Every row gives one point. Each copy is the shape, with its points in the same order, turned, moved and blurred by noise. Is it also mirrored, or only turned?

Shape, 7 rows:
[[ 26  -3  29]
 [ 32  36   6]
 [  1   0  -8]
 [-46   1 -26]
 [-32 -39   5]
 [ 48 -30 -19]
 [ 40 -17  42]]
Copy 1, 7 rows:
[[ 46  18  -6]
 [ 27  43 -22]
 [ -4   7  -6]
 [-43  12  24]
 [ -7 -19  38]
 [ 22 -26 -39]
 [ 57   3  -3]]
Copy 1 is: only turned
Copy 2, 7 rows:
[[-21 -18 -13]
 [-10  28 -29]
 [ 10   4  15]
 [ 16  23  60]
 [  2 -28  56]
 [ 36 -34 -20]
 [-26 -42 -19]]
Copy 2 is: mirrored

Shape, 10 rows:
[[-26 -15  12  -9]
 [-18   3 -45  21]
 [-37  21 -25 -14]
 [ -8   0  30  15]
 [ 41  12 -35  35]
 [-20  -2  16  -8]
 [ 38   5  26  -2]
 [ 24  -6  11 -20]
 [ 39 -13 -33 -15]
 [-26   9 -10   1]]
Copy 1, 10 rows:
[[-11 -21 -12  12]
 [-35  13 -24 -31]
 [ -5  13 -38   1]
 [ -9  -4  23  16]
 [ -3  34  31 -60]
 [  0 -14  -9  15]
 [ 30  -4  34  -3]
 [ 33 -21  11 -15]
 [ 23  -7  -3 -58]
 [-15   6 -23   3]]
Copy 1 is: mirrored
Copy 2 (10 x 4):
[[ -9  -2  12 -16]
 [-32  -3 -45   7]
 [-46  28 -16 -15]
 [ 11   1  21  17]
 [ 17  20 -54  42]
 [ -3   9  16  -6]
 [ 38  27   5  13]
 [ 31  30  -7 -11]
 [ 33  23 -55 -12]
 [-28  13  -7  -5]]
Copy 2 is: only turned
Copy 3 (10 x 4):
[[-22  -5  21   5]
 [-16 -20 -37  12]
 [-36  14 -27 -15]
 [ -9  13  23  33]
 [ 52  -2 -31  15]
 [-28   8  17   9]
 [ 36  21  30   5]
 [ 20   7  17 -11]
 [ 39 -26  -4 -29]
 [-20   9  -9   1]]
Copy 3 is: only turned
Copy 4 (10 x 4):
[[-29 -19   8 -20]
 [-31  35 -26   0]
 [-26  34  14 -28]
 [-27 -23  18  15]
 [  7  26 -33  47]
 [-22 -13  18 -12]
 [ 19 -22  13  29]
 [ 20 -20   6   1]
 [ 34   4 -34   0]
 [-30  15   8 -11]]
Copy 4 is: only turned

Shape, 7 rows:
[[ -7   2   9  24]
 [ 25   5  -2 -51]
 [-34  14 -31  35]
 [-17  16  22  -8]
 [-29 -18  13   8]
 [  2  20 -42  34]
 [ 24  12  -7 -34]]
Copy 1 (7 x 4):
[[ 11 -22 -15  10]
 [ -8  33  14 -43]
 [-14  -9 -43  41]
 [-10 -21 -19 -24]
 [-15 -34   1   7]
 [ 11  19 -39  39]
 [  2  31   0 -31]]
Copy 1 is: mirrored
Copy 2:
[[ -8 -21  -3  -8]
 [ 42   2  42  33]
 [-26  21 -27 -14]
 [-11  -9  34  -5]
 [-30 -19   7  15]
 [ 11  20 -38 -17]
 [ 38   5  29  20]]
Copy 2 is: mirrored
Copy 3:
[[-18  12   5  21]
 [ 31 -13  22 -42]
 [-18   5  44  60]
 [-20  27  33  -5]
 [-43   2  25  13]
 [ 12 -12  26  59]
 [ 26  -8  22 -16]]
Copy 3 is: mirrored

Shape (10 x 6):
[[ 15   7  54  -1 -11  12]
 [  9  15 -25 -11  26  -8]
 [  5  19 -16   9 -14  21]
 [ -5  13  13  -5  -7  -8]
 [-17 -28  -5 -10 -13  25]
 [ 22 -22 -26  13  -5  -7]
 [ 21   6 -26  15   4  -2]
 [ -7 -20  -2  27  -2  -3]
 [-41  16  12   5  31  44]
 [ 15 -29 -10   8  11   3]]
Copy 1 (10 x 6):
[[ 29   9  52   1  -9  14]
 [-12   9 -16 -15  22 -13]
 [ 21  21 -19   6  -6   9]
 [ -1   7  13  -9 -15   5]
 [ 14 -32 -11  16  -8  23]
 [ 22 -15 -21   1  -4 -32]
 [ 15  11 -22   0   5 -24]
 [  6 -11  -2  27 -16 -19]
 [-20  14   6  43  22  40]
 [ 17 -22  -5  12  10 -22]]
Copy 1 is: only turned
Copy 2, 10 rows:
[[-10 -13  50  13  11  15]
 [  6  28 -10 -29  21  -1]
 [  7  22  -5  11 -10  22]
 [-10   2  12   7   5  -9]
 [-20 -22 -16  -4 -13  17]
 [ 30 -13 -25  -5  15  15]
 [ 21  15 -17  -1  19  13]
 [ -5 -17 -19  19  22  13]
 [-60  27 -10  -3   6  28]
 [  9 -21 -17 -15  20  24]]
Copy 2 is: only turned
Copy 3:
[[ 21   2  44  25   6  14]
 [ -1  -7 -26 -18  27  -9]
 [-16  17 -14  11   4  14]
 [ -8   5  17   0  11 -10]
 [-17 -11   5 -13 -30  21]
 [  6 -12 -31   9 -23 -12]
 [ -1  -6 -33  13   4  -7]
 [-20 -27  -3  19 -16  -7]
 [-42 -24  20  -8  31  43]
 [  9 -29 -16   3 -15   2]]
Copy 3 is: only turned

Shape:
[[  2  14   9  14 -22 -12]
 [-19 -54 -25  16  22 -37]
 [ 35  15 -26 -18  10   7]
 [ 15   1  -5   5  13  12]
 [  8  17  15  -6   4   4]
 [ 16   5 -15  -5 -22 -10]
 [-16  17 -15  15  -3 -58]
 [-13 -12   1  -6  -3   2]
 [ -2  16  -6  13 -11  -5]
 [-10   0  -4 -29   1   1]
 [  2   9 -24  15 -16   1]]
Copy 1:
[[  8  -9   3  22 -15  -7]
 [ 31 -33 -12 -53   7 -43]
 [ -4  27 -24  10  34  -7]
 [  3  -5 -13   1  25   5]
 [  3   5  12  12  12  11]
 [  5  13 -18  13  -6 -16]
 [  9 -17  21  10  -6 -60]
 [  0  -6   1 -20  -4   1]
 [ -6 -12  -2  15  -2 -12]
 [ -8  18   9 -19   3  -2]
 [-11 -12 -22  11  -2 -16]]
Copy 1 is: only turned
Copy 2 (11 x 6):
[[ 25  11  11  12  10 -25]
 [-44 -14 -30  25 -28  -5]
 [ 20  53 -22 -17 -10   0]
 [  8  27  -9  -5   9   8]
 [ 19  22   5 -16  17 -12]
 [ 26  27  -5  10 -21 -14]
 [ -7  14 -22  31   1 -56]
 [ 10  -5  -7  -9  -4  -6]
 [ 23  15 -11  14   9 -16]
 [ 13   4 -15 -26 -10 -17]
 [ 29  15 -21  18  -1  -1]]
Copy 2 is: mirrored

Shape (13 x 8):
[[ 16  27  16  -2  15  20 -12  -5]
 [-10 -18  10 -33  -7 -21  28   0]
 [  9  11   7  14  -4  32  -5  30]
 [ 26  31   1   3   6  -4 -26  26]
 [ 15   2  24  12   2  45 -42  24]
 [-21  24   6   0  10  32 -41  28]
 [ -9 -10  -4  -2 -26 -36  20 -22]
 [ 36 -26 -14 -10  18  12 -43 -10]
 [ -8   2 -28 -30 -14   1  35  -6]
 [  6  34  17  -2  21  23  -8  13]
 [ 44 -15 -16   0  29  -3 -21  -1]
 [ -2 -10  12 -22 -15 -29  16  17]
 [-19 -17  -5  -1   8 -34  37   1]]
Copy 1, 13 rows:
[[ 10  20  25 -10   1   6 -38  -9]
 [ -6 -12  15   4   7  32  39 -15]
 [ 19   2  21   5 -16  25 -32  26]
 [ 27  33   6   1  -5  -6 -18  22]
 [ 18  18  32  36 -10  23 -53  13]
 [-16  29  20  19  -2  19 -42  34]
 [-10 -19 -20  -3 -15   9  28 -28]
 [ 31  11 -10  33  35  17 -37 -19]
 [ -1 -10 -12 -29   7  45  16  -9]
 [  7  21  32 -14   3   7 -32  15]
 [ 39   1  -7  12  36   3 -25  -9]
 [  4  -1   7   5  -7  17  39   2]
 [ -7 -38   1  -6   6   7  32  -1]]
Copy 1 is: mirrored
Copy 2:
[[  9   8  11  -5  28  19 -47   1]
 [ -1   4  15 -23   2  15  34   2]
 [-11   4 -10  16  31  28 -29  36]
 [ 30   5  -8   5  40   2 -34  30]
 [-12 -21   5  13  43  22 -60  27]
 [-14  -2  -8  -8  28 -10 -57  36]
 [ 12   9  24   3 -17  -7  23   8]
 [ 12 -53  -4  15  42   7 -22 -18]
 [  2  14 -18 -14 -17  18  16  -2]
 [ -1  18  -3 -10  41  16 -50  11]
 [ 22 -23  -5  20  48   0 -12 -21]
 [ 15   3  16 -18  13   3  25  24]
 [ -5  27  14   3  18 -11  39   4]]
Copy 2 is: only turned

Shape, 14 rows:
[[-12 -13  -8 -41  21 -16  29 -24]
 [ -6 -10  10 -17  42 -36  20 -13]
 [  8  39  28  13 -12  19 -33 -12]
 [ -4  14 -28 -51  18 -19  28 -29]
 [ 27   3   3  -2   4   1 -13  36]
 [ 20  27  22  21  -3  22 -11  -3]
 [ 19  31   9  43 -15  42   5  -9]
 [-27  19  11 -23 -21  -1  33  -6]
 [-35  -4 -25 -32  51 -15  28   9]
 [ 25 -32 -23  18  21 -34   8  20]
 [  7   7 -29  28  16 -32 -30  13]
 [ 35  36  13  32 -29  25 -14   7]
 [  3  -7   1  29 -24  28 -55  -9]
 [ 22 -12 -20   1  29   3 -15  10]]
Copy 1 (14 x 8):
[[ 28  20  -4  -9 -43 -27  22  -4]
 [ 46   4  26 -23 -23 -32  18  -1]
 [ 11  39  10  36  14  42 -19   1]
 [ 26  52  -4 -15 -44 -34  36 -16]
 [-16  11  11 -27   9   3 -14  -7]
 [ -6  16  12  34   8  26  -7  -7]
 [-24   4 -10  60  20  18  -4 -15]
 [ 10  38  -9  30 -37 -26 -15  -3]
 [ 27  10 -16 -25 -23 -55  32  24]
 [  6 -25  -5 -42   3 -30  -5 -36]
 [ 25   9 -22 -24  31   0 -13 -29]
 [-21  23   5  39  21  34 -21 -28]
 [ -5  -4 -28  16  -1  58 -22 -10]
 [ -1  -2 -10 -29   4   2  15 -13]]
Copy 1 is: mirrored
Copy 2 (14 x 8):
[[  0  17  17 -38  34  -5  42 -17]
 [ 20   1  30 -27   6 -11  45  -9]
 [ -8  -4 -12  25 -29   2 -24 -35]
 [ -2  42  18 -25  29  23  43  -9]
 [ 43  -1  11 -15 -11   9 -30   1]
 [ 22  -5 -23  19 -17   1 -26 -25]
 [ 18  -6 -45  40  -4  -7 -30 -11]
 [-16  41   6  -3  14 -29   2  -7]
 [ 15  11  54 -13  42  -3  36  19]
 [ 43 -20  -2 -44  -9   7  11  34]
 [ 12 -22  18  -9 -30  26   0  28]
 [ 25   7 -40  26 -30   4 -40  -8]
 [-23 -39 -19  -6 -15  14 -53 -12]
 [ 33 -21  10 -19   8  25  -6   6]]
Copy 2 is: mirrored

Shape:
[[  1  -3 -14  -2  10  16  -2  -4  12]
 [  8 -10  -3   0  -6  -6   3  -2  -1]
 [ 12 -10 -13   4 -10  27  -7  -1  13]
 [ -9  25 -11  19 -13   0   3  -7  -6]
 [ 17  -8  19 -11 -15  -8   2  -6  12]
 [ 17   4   8  -1 -14  -8   6  -7  15]
 [-29 -11 -10   8  -9  13   4  -3  13]
 [ 12  -6 -17  -4  -3  14   9  30 -49]
 [ -7  -4 -11 -11   0   9  -4   0  13]
 [ 14  -8   9  -6  -3   5 -25   0   0]
 [ -3  -6  -2  -4 -16 -11  -9  30   2]
 [  8  -2 -17 -13  -2 -11 -16  -9  13]
 [ 10  -9 -18   6 -13  -5  -4   7  -2]
 [ 17  -3  -9  -5  60   0   8  -7  -4]]
Copy 1 (14 x 9):
[[  1  -9 -13 -12   1  -4  -6 -22   5]
 [  1   4  -4  -5   4  -1  14  -8  -5]
 [ 20   1 -11 -15  -6  -1   2 -23  12]
 [-11  23  -3   4   2  19 -13  -8   2]
 [  9   3   4 -30  17   4  22  -4  -5]
 [  0  13   1 -28  15   8  15  -8   4]
 [  4  -4  19   0 -13  -3 -12 -24  -1]
 [  8  -2 -36  19 -26   3  17  19 -20]
 [  1  -5  -5 -18  -2  -3  -6 -23 -10]
 [ 22   9 -15 -17  17 -15   7 -11 -13]
 [ -4  18   0 -15 -17 -17  11   1 -23]
 [-11  11 -15 -20  12  -2  10 -28 -14]
 [  1  16 -11  -3  -6  -4  16 -13  -1]
 [-26 -37 -39   2  27 -17   3  -3  12]]
Copy 1 is: only turned
Copy 2:
[[ -9  19  -6  -4 -12  11  -3 -11   0]
 [ 15   0  -1 -10  -5   6   4   0   4]
 [ -2  14 -12  -8 -33   4  -5  -7   8]
 [  9   8  -7  26 -13   1  18   6 -14]
 [ 11  -5  12 -20  -9 -16   5   6   6]
 [ 12   9   7  -7 -10 -16   8  12   9]
 [-23  -1 -12   7  -8  18   4  14  -2]
 [ 36 -18   1   8 -28  31 -19 -23 -26]
 [ -9  10  -6  -7 -10   9  -7   2 -10]
 [  8   0 -15 -17 -16 -17  -1 -18  -2]
 [ 15 -11 -13   1  -2  -5 -24  12 -13]
 [ 13  19 -17 -23  -1  -3   1   6  -8]
 [ 22   4 -14  -4 -10  11  -3   2   1]
 [ 12  27   9  -9  26  19   1 -50   3]]
Copy 2 is: only turned
Copy 3:
[[ 15  -1  -7  -4  12   9  -2  -3   6]
 [  0   6  -9  -2 -10  -5   2   7   2]
 [ 29  -4   7   3   2   4   7   5  13]
 [ -4  29   8   3  10 -11 -10  -1  24]
 [ -6 -14 -11 -14 -17 -15   1   7   5]
 [ -5  -8 -12  -8  -4 -17   4   9  17]
 [  1   1   6  13  -6  25 -15   1  27]
 [  9  49  15  -6 -27  12  30  -4 -12]
 [  7   0  -1 -10   5  18  -3   7   7]
 [ 10  -5   8  -8 -10  -9 -12   5 -14]
 [-12   8  13  -2 -15  12   4  27  -1]
 [  6   2 -15  -2   4   1  -9  23  -6]
 [  7  12   0  14  -9  -1   7  17  -1]
 [  2   5 -28  -4  28   9  19 -26 -32]]
Copy 3 is: only turned

Shape, 15 rows:
[[  7  15  30   7  28 -23  33 -20 -22]
 [-15  -2 -12  11 -11  52   1 -29 -18]
 [-31  45 -13  21 -10   6 -10 -13   1]
 [ 28  12  -1  -7   5 -17 -10  11  -1]
 [ 30 -17  -4  -8 -33  -6  -7  12  15]
 [-25  42  -8   2   2 -48 -57 -14  21]
 [ 19 -38 -19 -34  -1  -6  -9 -22  -6]
 [ 27  17   3  29 -23  31 -22 -22 -16]
 [  3  25  32  -3  30  -8   9  -4 -23]
 [  1  11 -30 -26   0   7  29  27  15]
 [-10  14  24 -38 -26  26  12   1   8]
 [ 11  12   1  -4 -21 -26  20  45   3]
 [ -3  -4  19 -16 -13 -14   9  58 -25]
 [  2  13  37  27  -4  -7  30  32  15]
 [ 25  -4 -12  -4  10 -20 -23  10  24]]
Copy 1, 15 rows:
[[  1 -51  20   0   5 -18 -16  24 -18]
 [ 21  -9 -27 -14 -19  33   8 -16 -40]
 [-12   4  18 -14 -11  -2 -14 -38 -47]
 [-20   9  23   3  -4   7  -7  21  -1]
 [ -5  16   3  16 -37  23 -11   8  27]
 [-12  41  44  -1  22  -8 -54 -34 -20]
 [ 40  22  -8  23  -3  13  -3  24   9]
 [-16 -13   1 -12 -21  59 -20  -5 -28]
 [ -9 -28  26 -22  13  -9 -12  25 -26]
 [ -9  19   9   2 -34 -18  37   9  -8]
 [ 13   9   6 -38 -47  -4  -8  11 -10]
 [-44   4  11  15 -42 -25 -11  17   4]
 [-45   8 -19  -3 -32 -30 -18  38   1]
 [-52 -35  12 -24 -26 -22 -11  -5  10]
 [-14  21  21   6   5  14  -7   0  21]]
Copy 1 is: only turned
Copy 2:
[[ -6  -8  22  -4 -10  24  40 -53  -8]
 [-14 -34 -28  -4   7  13 -30 -24  24]
 [-12  30  -3  -6  13  -9 -15 -28  27]
 [ 29   3  19 -26  -7   4  17  -3  -1]
 [ 15 -11  26  -5 -22  -3 -10  31  -2]
 [ 24  42  27  -7  22 -44  21 -17  48]
 [  8 -60  27 -19   0 -12   8  14   6]
 [ 31  -8 -10  11  -5   9 -36 -25   6]
 [ 12   5  16 -16   4  29  33 -45  10]
 [-27   2   5 -54 -16   2   7  16   0]
 [-16  -8  29 -25 -11  41 -26  -8  37]
 [-12  31  30 -20 -17  22  14  25 -17]
 [ -5  19  29 -17  15  50  21  32 -11]
 [-17  32   9  10 -35  37  19  -6   1]
 [ 27  -3  10 -22 -19 -17  24  14  13]]
Copy 2 is: only turned

Shape (17 x 11):
[[-11  -7 -30  10  35  -3 -21  15   9  -7   2]
 [ -8  27 -44  25  26 -11   2  21  -2  -1   5]
 [ 21 -12  18  -6  12   7  23  16 -17   5  23]
 [-20  11 -23 -10   7  -5   7   9  25  -5  -8]
 [-22  22 -16  -1  18  -3  -7  24  -3  -7 -18]
 [ 22  15   1 -22 -18  -1 -14 -29  -3 -17  10]
 [  7   7  19  -8  24  26  -1  12 -10  23  10]
 [ 15  -2  31   6  41   4  25   9 -20 -12   4]
 [ 22   9   7  -7 -42 -16 -15 -11  -9  -2  -1]
 [ 37  -1  -4  -5 -24  -8 -15  -3  17   2 -18]
 [ 17 -11  -7 -26 -36   7 -14  -7 -19 -12  -9]
 [ 17  -8  13   1 -37  -3 -16 -33 -13   6 -16]
 [-19   6  -9  10  -1 -13 -22  19  14 -12  20]
 [ 12  -8  21 -22  35  -7  11   0 -19  24   8]
 [-15   0 -21  13  10   5   2   5   8   1  10]
 [  5   0  -7 -14 -43  -3  -4 -27  -2  -8  -9]
 [ -2  15 -16  15  13  14  -7   9  10  -6  -4]]
Copy 1:
[[ -3 -11 -18  20  42  24   3  11  20 -16  -1]
 [ 13 -17 -49  32  29  10  -6   1   0 -11   5]
 [  6 -16  13   0 -11   4  28  -4 -18 -40  10]
 [ -7  -8 -19  -2  18   6 -23  -7  16  -6  19]
 [-11  -4 -25   4  31  14 -23   1 -13 -15  10]
 [ 23  22   9 -26   3  11  15 -23  -5  15  -3]
 [ -1  -9  22  18   3  26  10   2 -27 -24  27]
 [  7   0  12  20  -7  16   6 -13 -22 -60  -9]
 [  5  25  -1 -24  -2 -15  20  -1 -19  22  -2]
 [ 17  28   4 -20   1  -8   5  25   6   7   6]
 [ 12   2  10 -48  12   1  13   8 -17  14  -8]
 [  3  17  26 -19  -5 -15   8   4 -18  27 -19]
 [-27   1 -30   3  20  15  15  -3  10   1   8]
 [  9  -6  32  15  15  -6  16 -13 -19 -40  15]
 [ -6 -20 -13  15  10  12  -1  -2  10  -4   4]
 [  9   6   4 -33  -1  -9  -4  -6  -3  28  -8]
 [  2  -1 -18  12  11  26 -11   9   1  -4   4]]
Copy 1 is: mirrored
Copy 2:
[[  3  -9 -24   9  13  -7  16 -19  14  19  12]
 [-11  12  -8  24  10 -13  10  -8  10  21  48]
 [-11 -21  16  -9  16 -21  10  -1 -12 -40   5]
 [-24  12 -11 -19 -10   1  14 -22   5  17  19]
 [ -6  12  11  -3   8  -7  25 -26   7  24  21]
 [ 20   3  18 -21 -36  14  -4  13   5 -20   7]
 [  3   4  13 -20  38  -2  21  -1  -4 -26   3]
 [-14 -18  26   3  17 -19  33 -16  20 -42   3]
 [ 10  14  28  -9 -35  -6  -7  19 -19  -2 -13]
 [  5  13  -4 -13 -35 -13  17  26 -10   4 -17]
 [ 21  -9  17 -15 -35   8  10   2 -35   0  -5]
 [ 15  24  19  -1 -33   8   0   8 -21 -18 -31]
 [-14  -6   3  -2   6  -5 -15  -7  11  29   4]
 [ 10   5   9 -22  22 -33  15 -19   1 -44   3]
 [-16   3 -12   7   9   5   2 -12   1   6  14]
 [  4  14  11 -13 -47  16   0   4 -24  -3  -5]
 [-11   5  -4   4   8   6  26   2  10  11  12]]
Copy 2 is: mirrored
